Every row gives one point. The last column is the point's height on a tilted bowl or saddle (a function of degree 2), plus a little noise. Along how many of its main directions does it bend up, bend down or stay straight?

Points:
[[ 1.74 -1.00 -0.65  1.31]
 [ 2.55  3.06 -0.66 -0.09]
 [-0.46 -2.17 -2.10 -1.70]
 [-2.62  2.05 -0.87 -2.70]
 [-1.02  1.34  1.68 -1.24]
 [ 0.56  1.01 -1.31 -0.03]
 [-0.41  0.11 -1.06 -0.64]
 [-0.60 -1.71 -1.17 -1.29]
 [ 3.19 -0.76 -1.19  2.31]
 [ 2.91  0.85  1.19  1.08]
 [ 0.94 -1.17 -2.77 -0.15]
 [-0.26  0.16  0.44 -0.39]
 [-0.85 -1.80  2.53 -2.62]
 [ 2.34 -1.96 -0.94  1.82]
 [-1.63  0.37  3.39 -3.02]]
Directions: 0 up, 2 down, 1 straight

Points (25 x 5):
[[-1.49 -1.27 -0.40  0.98  0.06]
 [ 0.01 -2.32  2.00 -0.76  1.05]
 [-2.55  0.77  1.21  1.59  1.77]
 [ 0.28  1.20 -2.62  0.56  1.35]
 [ 0.95 -0.83  2.25  0.83 -0.47]
 [-1.96  2.05  1.31 -2.79  3.20]
 [-0.37 -0.92  0.15 -1.02  1.17]
 [-0.65 -1.29 -2.17  0.35  0.31]
 [ 2.34  1.34 -3.07  2.39  1.46]
 [-2.09 -1.89  0.96  0.22  1.28]
 [ 0.79  0.90  0.81 -0.12  0.86]
 [-1.15 -0.21 -1.78  1.65 -0.16]
 [-0.06 -4.49 -2.29 -0.24  2.55]
 [ 3.22  2.53  1.81  0.69  2.05]
 [-1.22 -0.07  0.55  2.23  0.02]
 [-2.74  2.37  0.54 -1.23  3.17]
 [ 1.29  2.34 -2.41  2.71  1.76]
 [-0.72 -0.32 -1.22  1.63 -0.24]
 [-0.89 -1.60  3.97 -0.62  1.67]
 [ 0.69 -1.50  0.56  0.64 -0.29]
 [-0.57 -0.67  1.07 -0.24  0.66]
 [-2.12 -2.01 -1.27 -0.55  1.35]
 [-2.17  3.74 -1.23  0.14  4.20]
 [-0.17 -1.87 -0.58  0.68  0.00]
 [ 0.05 -0.88  3.15  1.98 -0.19]]
Directions: 2 up, 0 down, 2 straight

Points:
[[-2.08 -3.02 -3.06  1.52 -2.84  0.23 -2.99]
 [-0.65  2.95  0.29  0.34  1.25 -0.05 -1.15]
 [-1.76 -2.92  1.34  2.33 -1.13  0.72  0.55]
 [-2.89 -0.35 -2.64 -0.44 -3.31 -1.91 -3.17]
 [-2.36  2.47 -0.03 -1.38 -0.05  0.67 -2.05]
 [ 1.25 -0.69  2.34 -3.18  0.37  2.39 -1.48]
 [ 1.18 -3.34 -1.24  1.04  1.18  0.24 -0.60]
 [-2.47 -1.00 -1.13  0.22  1.18  0.74 -1.57]
 [-2.18  0.60  0.89  0.65 -0.79  0.16 -0.43]
 [ 2.08  2.00 -3.01  0.99 -0.10 -3.76 -2.74]
 [-0.47 -0.67  0.51 -0.55  0.83  2.54 -0.42]
 [ 1.53  0.17  0.25  0.29 -0.26  2.04  0.54]
 [-1.24  0.53  1.96  0.37 -0.55  2.16 -0.14]
 [-0.30 -0.33 -0.92  1.82 -0.12 -1.76 -0.47]
 [ 0.49  1.34 -1.67  0.08 -1.38 -2.51 -0.99]
 [ 0.12  0.88 -0.33  1.50  0.65  1.05  0.07]
 [ 0.02  4.81 -0.82  2.96 -0.61  2.61 -0.16]
 [ 0.41  1.41  0.47  2.68  3.17  0.45 -1.36]
 [ 0.00 -1.60 -2.98 -2.12  1.56 -1.57 -3.75]
 [ 2.06 -0.99 -2.37 -1.67  0.26  0.31 -1.76]
 [ 2.06  0.43  3.34 -0.34 -2.46 -0.32  1.64]
 [-1.36  1.34 -0.51 -1.91 -1.98 -0.38 -1.68]
 [-2.09 -0.39  0.96  0.53 -0.78 -1.09 -0.40]
 [-1.03 -0.84  1.81  2.78  0.17  2.12  0.39]
 [ 0.80  2.80 -0.83 -0.03  0.37  0.61 -0.50]
 [-1.65 -1.68 -0.60  0.50 -0.63  0.84 -0.55]
 [ 1.00  1.36 -3.12  1.67 -4.35  0.32 -0.53]
 [-1.12  1.39  4.02 -0.86 -2.16 -1.21 -0.72]
 [-0.76  1.95  1.52  3.20  2.01  2.26 -0.85]
 [-0.06  0.80  0.39 -0.63 -0.22  0.81 -0.20]
 [-1.54 -1.21  0.56  1.86  1.39  1.48 -0.41]
 [ 0.33  0.76  0.20  1.77 -0.65 -0.15  0.83]
 [-0.44 -0.94  0.75 -2.13 -0.97  2.09 -0.92]
 [-1.09  1.83  2.14  0.57 -1.65 -1.09  0.12]
 [-0.96 -0.71 -0.73 -0.71  2.14  0.27 -1.47]
 [-0.07  0.03 -0.33  1.03  1.75 -0.59 -0.86]
 [-3.79  3.98  0.78 -0.54  1.09 -0.36 -3.52]
 [-3.74  4.12  1.09 -1.19  2.12 -1.45 -4.88]
 [-1.45 -2.01  0.97 -0.14  2.65  0.48 -0.94]]
Directions: 0 up, 4 down, 2 straight
